Rows are points. Each copy is the shape, with its points in the same order, stretched, turned, moved and blurred by noise. Say if it was mirrored as well.
In the rows, 128 means zero.

Shape, 7 rows:
[[121  97]
 [168 130]
 [117 163]
 [130 148]
 [114 121]
 [165 108]
 [116 162]]
Copy 1, 7 rows:
[[107 108]
 [100 177]
 [172 167]
 [150 164]
 [137 120]
 [ 84 154]
 [170 167]]
Copy 1 is: mirrored
Copy 2:
[[131  99]
 [165 154]
 [ 99 160]
 [118 153]
 [115 117]
 [172 131]
 [ 99 158]]
Copy 2 is: only turned

Shape:
[[146 103]
 [131 137]
 [160 145]
 [125 102]
 [100 186]
 [159 117]
 [131 126]
 [ 99 157]]
Copy 1 (8 x 2):
[[138  90]
 [114 126]
 [ 87 112]
 [153 108]
 [ 84 189]
 [111  88]
 [124 119]
 [120 169]]
Copy 1 is: mirrored
Copy 2, 8 rows:
[[170 139]
 [143 118]
 [174 102]
 [147 148]
 [ 88  90]
 [181 126]
 [145 127]
 [ 97 111]]
Copy 2 is: mirrored

Shape:
[[110 168 108]
 [113  71  92]
 [120 146 156]
 [175 164 148]
 [165 115 134]
 [120 135 115]
 [ 97 133 114]]
Copy 1:
[[162 165 147]
 [ 65 164 107]
 [149 110 138]
 [184 134 104]
 [126 136  91]
 [139 155 128]
 [124 146 143]]
Copy 1 is: only turned
Copy 2:
[[145 135  91]
 [180  71 137]
 [112 146 129]
 [122 202 142]
 [149 154 157]
 [147 128 118]
 [151 114 113]]
Copy 2 is: only turned

Shape, 7 rows:
[[122 178 161  81]
 [141 120 107  96]
 [135 121 106 148]
 [133 134 104 148]
 [ 89 110 130 126]
 [135 122 145  97]
 [154 105 169 154]]
Copy 1, 7 rows:
[[180 172 151  62]
 [145 142  97 109]
 [ 97 118 114 130]
 [ 92 126 126 139]
 [135  70 120 107]
 [147 137 103  90]
 [ 73 126 102  90]]
Copy 1 is: mirrored
Copy 2:
[[ 84 137 179 110]
 [116 168 108 146]
 [161 131 106 149]
 [159 137 102 136]
 [129  81  95 164]
 [103 142 149 163]
 [147 112 183 208]]
Copy 2 is: mirrored
Copy 3, 7 rows:
[[208 113 131 160]
 [130 118  71 121]
 [ 83 136 110 118]
 [ 81 131 112 138]
 [110  99 131 117]
 [158 129  99 104]
 [120 175 147  76]]
Copy 3 is: mirrored
Copy 4, 7 rows:
[[102  74 122 167]
 [140 101 139 120]
 [125 129 113 107]
 [121 123 107 104]
 [ 98 129 138 100]
 [122 113 143 146]
 [120 165 122 160]]
Copy 4 is: mirrored

Shape, 9 rows:
[[139 105 136 167]
 [ 70 140 137 106]
 [156 140 124 125]
 [141 119 152 109]
 [135 145 139 165]
 [157 147 115 136]
 [ 89 130 116 108]
 [157 127 152 152]
 [110  69 128 118]]
Copy 1 (9 x 4):
[[134 109 175 185]
 [161 133 157  45]
 [116 147 116 152]
 [161 146 132 156]
 [116 147 172 159]
 [106 135 119 155]
 [146 111 137  72]
 [134 155 153 188]
 [171  71 127 129]]
Copy 1 is: only turned
Copy 2:
[[120 121  73 126]
 [ 92 106 201 124]
 [144 154 102 111]
 [135 143 125 149]
 [102 142  89  97]
 [140 153  89  92]
 [115 105 175 112]
 [118 145  79 127]
 [138  87 132 156]]
Copy 2 is: only turned
Copy 3, 9 rows:
[[145  94 116  97]
 [153 188 128 115]
 [134 109 131 150]
 [176  98 135 134]
 [116 107 139 119]
 [117 114 130 151]
 [145 180 113 120]
 [145  75 141 124]
 [195 130  92  87]]
Copy 3 is: only turned
